Each row of a before or after table is a point. One or more steps were done to the points. Then noise was added and the rows were shuffled. The steps act on how far a point lies along the listed directions, d1 being the first. Name the steps. A step turns or swaps two directions, mirrors them in a line or flattens them onto one, adds a multiple of one to another, or multiplies one. Angles are multiples of 10 degrees, from the lower direction toward the higher: turns from -170 to 170, lines from 10 to 170 but not 90. Use the fewest steps. Two steps may share a direction if one is a turn and the other turns, adds or multiplies; they go together, in the order done. Otherwise the lowest direction goes first.

Directions:
(1): [-0.46 -0.31  0.21]
(2): [ 0.24 -0.50 -0.21]
(3): [-0.29  0.08 -0.51]
Before (11 x 3):
[[ 0.26  0.19 -0.75]
 [ 0.27 -0.01  0.25]
 [-0.13  0.04  0.25]
 [-0.28  0.14  0.48]
 [ 0.03 -0.23 -0.25]
 [-0.21  0.14  0.37]
 [ 0.08  0.03  0.39]
 [ 0.47  0.90 -0.44]
 [-0.20 -0.07 -0.30]
 [-0.04 -0.22 -0.04]
 [-0.15 -0.32  0.28]]
After (11 x 3):
[[-0.06 -0.30  0.02]
 [-0.09 -0.66  0.04]
 [-0.18  0.27 -0.01]
 [ 0.38 -0.12  0.20]
 [-0.28  0.16 -0.17]
 [-0.04 -0.43  0.01]
 [ 0.94  0.44 -0.88]
 [ 0.24  0.72 -0.47]
 [-0.22  0.15  0.11]
 [ 0.21 -0.34  0.27]
 [-0.32 -0.22  0.42]]
Steps: multiply d1 by 1.3; mirror d2 and d3 in the line at 100 degrees

Directions:
(1): [ 0.18  0.56  0.07 -0.16 -0.08  0.16  0.67 -0.29]
(2): [ 0.18  0.00  0.29  0.47  0.11 -0.57 -0.04 -0.51]
(3): [ 0.09  0.13  0.66 -0.28 -0.13 -0.34  0.03  0.51]
(4): [ 0.43 -0.08  0.24  0.24 -0.63  0.42 -0.22 -0.09]
(5): [ 0.39 -0.23 -0.38  0.34 -0.10 -0.25  0.45  0.45]
(6): [ 0.39 -0.61  0.13 -0.49  0.21  0.05  0.17 -0.27]
Before:
[[ 0.13 -0.07  0.53 -0.18  0.07 -0.50  0.11 -0.02]
 [-0.09  0.13  0.22 -0.17  0.42 -0.46  0.21 -0.26]
 [-0.63  0.12  0.18 -0.17  0.21  0.04 -0.14  0.75]
 [ 0.22  0.05 -0.44  0.48 -0.23  0.07 -0.04 -0.23]
 [-0.10 -0.32 -0.01  0.16 -0.34  0.26 -0.56  1.00]
 [ 0.19 -0.28  0.05  0.13 -0.22  0.11 -0.18  0.29]
 [ 0.02  0.43 -0.11  0.72 -0.10 -0.05  0.00 -0.15]
 [-0.34  0.16  0.34 -0.26 -0.45  0.25 -0.32  0.38]
 [ 0.39 -0.34 -0.33  0.05 -0.09  0.02  0.33 -0.24]
 [-0.88 -0.10 -0.18 -0.17  0.37 -0.03 -0.44  0.01]
 [ 0.32 -0.07 -0.06 -0.08  0.18 -0.20  0.23 -0.57]
 [-0.33 -0.38 -0.32  0.64  0.10 -0.34 -0.39  0.21]
 [ 0.16 -0.49 -0.45  0.15 -0.31  0.29 -0.10 -0.08]
 [-0.06 -0.26  0.18  0.10  0.37 -0.04 -0.27 -0.44]]
After:
[[ 0.51  0.03  0.38  0.12 -0.38  0.12  0.10 -0.23]
 [-0.24  0.21 -0.48 -0.07 -0.04  0.40 -0.21 -0.15]
 [ 0.37  0.08  0.01 -0.35 -0.19  0.46  0.14 -0.51]
 [-0.08 -0.35 -0.23 -0.02  0.16 -0.18 -0.12  0.51]
 [-0.17 -0.09  0.38  0.67  0.15 -0.71 -0.13  0.42]
 [-0.37 -0.62 -0.21  0.62 -0.17  0.01 -0.96  0.30]
 [ 0.16 -0.19 -0.28 -0.23  0.02  0.23  0.24 -0.31]
 [-0.45  0.08  0.06 -0.12  0.09 -0.51  0.02  0.45]
 [-0.52 -0.30  0.34  0.43  0.05 -0.26 -0.95 -0.52]
 [-0.17  0.54 -0.20  0.28 -0.21  0.55 -0.06  0.08]
 [ 0.53 -0.24  0.28 -0.08 -0.41 -0.10  0.30  0.45]
 [-0.43 -0.60 -0.28  0.38  0.45 -0.81 -0.49  1.08]
 [-0.41 -0.41 -0.45 -0.22  0.25  0.09 -0.30 -0.15]
 [-0.06 -0.35  0.24 -0.06  0.03  0.51 -0.56 -0.27]]
Steps: multiply d1 by 1.6; turn d2 and d4 by 120 degrees; add 1 times d3 to d5

Directions:
(1): [ 0.03 -0.31  0.69 -0.02  0.28  0.61  0.08  0.29  0.36 -0.32 -0.12  0.32
 -0.39 -0.17]
(2): [-0.05 -0.49  0.15  0.19 -0.01 -0.52 -0.17 -0.43  0.32 -0.07  0.76  0.37
  0.00 -0.22]
(3): [ 0.06 -0.29 -0.17  0.13 -0.65  0.03 -0.67 -0.24  0.34 -0.25 -0.62 -0.04
 -0.12 -0.08]
Before:
[[ 0.04 -0.34  0.31  0.29  0.49 -0.09  0.14  0.02  0.37  0.06  0.46  0.35
  -0.34  0.02]
 [ 0.00  0.22  0.05 -0.13  0.45  0.26  0.55  0.36 -0.39  0.23  0.04 -0.10
  -0.05 -0.13]
 [-0.03 -0.86  0.44  0.20  0.04 -0.18 -0.29 -0.58  0.63 -0.23  0.56  0.44
   0.05 -0.19]
 [ 0.14 -0.27  0.25  0.01  0.13  0.14 -0.17  0.04  0.13 -0.13  0.04 -0.02
  -0.39 -0.03]
 [ 0.03 -0.68  0.33  0.00 -0.41  0.37 -0.35 -0.12  0.53 -0.53 -0.36  0.22
  -0.33 -0.31]
 [-0.03  0.43 -0.06 -0.26  0.54 -0.43  0.59  0.03 -0.65  0.28  0.82 -0.02
   0.41  0.10]
 [-0.29  0.38  0.07  0.02  0.70 -0.17  0.67  0.14 -0.56  0.31  1.05  0.20
   0.04 -0.06]
 [-0.07 -0.14  0.17 -0.14  0.22 -0.15  0.38  0.24  0.20 -0.14  0.13  0.27
   0.00 -0.01]
 [-0.05  0.32 -0.07 -0.32  0.28 -0.24  0.45  0.10 -0.41  0.29  0.53 -0.09
   0.20  0.15]
 [ 0.07 -0.65  0.98  0.27  0.28  0.45  0.07  0.10  0.65 -0.60  0.11  0.55
  -0.58 -0.15]
 [-0.03  0.28 -0.20 -0.12  0.25 -0.31  0.29  0.08 -0.27  0.39  0.66  0.00
  -0.04  0.11]]
After (11 x 14):
[[ 0.08 -0.20 -0.51  0.36 -0.28 -0.51 -0.43 -0.32  0.24  0.18 -0.10 -0.04
  -0.11  0.17]
 [ 0.08 -0.33  0.15  0.08 -0.22  0.36 -0.25  0.10  0.23 -0.21 -0.55  0.09
  -0.35 -0.32]
 [ 0.04 -0.42  0.26  0.06 -0.10 -0.05 -0.33 -0.06  0.46 -0.10  0.33  0.37
  -0.49 -0.18]
 [-0.18 -0.65  0.26  0.37 -0.46  0.01 -0.73 -0.40  0.55 -0.45  0.08  0.50
  -0.47 -0.44]
 [ 0.14  0.06 -0.30 -0.04 -0.07 -0.15 -0.23 -0.07 -0.20  0.07 -0.10 -0.36
  -0.11  0.16]
 [ 0.03 -0.50  0.47 -0.10 -0.17  0.12 -0.26 -0.08  0.48 -0.31  0.13  0.35
  -0.28 -0.18]
 [-0.04 -0.08 -0.63  0.11 -0.26 -0.77 -0.19 -0.70 -0.14  0.30  0.43 -0.22
   0.62  0.20]
 [-0.02 -0.19 -0.22 -0.04 -0.29 -0.33 -0.08 -0.03  0.24 -0.19 -0.28  0.08
   0.09  0.00]
 [-0.04  0.44 -0.73 -0.23 -0.29 -0.29  0.26 -0.09 -0.60  0.28 -0.13 -0.52
   0.40  0.20]
 [ 0.08  0.27 -0.90  0.27 -0.79 -0.58 -0.42 -0.42 -0.23  0.06 -0.60 -0.54
   0.26  0.41]
 [ 0.06 -0.72  0.64  0.04 -0.14  0.03 -0.51 -0.27  0.55 -0.55  0.18  0.56
  -0.25 -0.36]]
Steps: turn d1 and d3 by 140 degrees; turn d1 and d2 by 40 degrees
